Rows are points. The ring and each string are closed loops that go straight from each point to the next, and from the last back to the first. Before rounding, they use only three directions, however many columns there are. Count how often each string passes through the ring. Passing back the other way cancels.
In the rows, zero is written as 128.

Ring (7 x 4)
[[176 113  99 144]
 [163 136  85 146]
 [118 144  62 144]
 [ 71 115  62 136]
 [ 67  90  81 130]
 [114  66 111 130]
 [154  76 113 137]]
String (15 x 4)
[[102 134 102 129]
 [110 119  77 139]
 [113 115  77 139]
 [107 129  90 134]
 [ 91 149  87 131]
 [ 67 158  58 135]
 [ 68 138  46 140]
 [ 63 142  76 130]
 [ 83 130  94 128]
 [105 111  84 136]
 [101  99  54 144]
 [ 76 101  26 148]
 [ 62 117  30 144]
 [ 60 140  52 136]
 [ 81 144  80 132]]
Times through: 1
String (14 x 4)
[[146 162  57 150]
 [129 168  90 137]
 [122 148  94 135]
 [120 122  97 134]
 [130 111  49 151]
 [141 134  47 153]
 [150 131  45 155]
 [164 153  66 151]
 [171 172 102 141]
 [154 158 116 134]
 [140 129  94 139]
 [142 114  66 148]
 [150 114  43 156]
 [154 134  39 158]]
Times through: 2

Ring (9 x 8)
[[179 136  90 182 108  97 124 104]
 [172 152  73 156  98 110  94  87]
 [129 160  67 133 101 133  62  88]
 [ 93 153  76 129 111 146  56 104]
 [ 58 118 114 137 128 160  83 145]
 [ 62  92 142 151 134 158 116 168]
 [ 94  77 157 177 137 138 153 176]
 [121  84 148 193 135 120 161 166]
 [165 114 114 199 122  96 148 131]]
String (30 x 8)
[[190 131  97 155  92 113 122  97]
 [137 117 113 151 109 132 116 124]
 [145 149  77 171 114 108  94 102]
 [179 179  43 168 100  92  74  67]
 [188 165  59 144  86 110  82  68]
 [184 150  77 134  83 122  92  79]
 [157 124 106 137  95 135 110 109]
 [132 142  85 166 117 116  95 111]
 [169 185  36 178 108  86  68  68]
 [164 174  48 182 112  88  80  79]
 [202 167  56 172  95  88  96  70]
 [205 135  91 156  88 107 123  90]
 [164 119 110 156 102 122 125 115]
 [149 116 114 158 108 125 124 123]
 [145 129  98 185 122 105 120 122]
 [155 139  86 224 137  74 130 122]
 [168 131  94 249 145  58 152 131]
 [150 122 104 232 143  76 148 138]
 [162 102 126 227 137  83 171 149]
 [169  81 151 180 113 118 175 150]
 [144  97 135 158 110 133 141 139]
 [123 119 110 179 127 118 121 135]
 [141 112 116 228 144  84 154 148]
 [165 104 123 247 146  68 177 152]
 [175  98 132 203 122  97 170 141]
 [148 103 128 156 107 131 135 132]
 [130 123 106 174 122 117 117 128]
 [165 146  77 222 132  71 124 112]
 [199 156  66 221 120  61 126  93]
 [207 145  79 185 100  85 125  89]]
Times through: 5
String (21 x 8)
[[132 149  77 167 117 113  88 105]
 [147 183  40 145 100 113  51  68]
 [139 178  47 110  86 139  39  65]
 [127 132  99 118  95 152  84 107]
 [117 122 108 140 109 143 100 123]
 [ 86 143  86 162 130 130  77 124]
 [ 26 146  85 137 138 159  44 134]
 [ 48 108 127 123 125 175  84 152]
 [ 15  97 139 141 145 174  92 176]
 [ 47 107 126 173 149 143 105 167]
 [104 112 119 164 126 134 115 142]
 [110  89 145 156 121 145 138 156]
 [116  55 182 164 124 149 177 183]
 [101  80 153 230 160 102 174 187]
 [116 109 120 225 151  93 148 158]
 [133 112 117 182 125 115 132 138]
 [161  97 134 158 104 128 147 134]
 [197 122 104 202 113  84 152 115]
 [202 139  85 192 106  84 132  97]
 [191 128 100 153  91 115 124  99]
 [148 126 103 152 105 127 111 114]]
Times through: 0
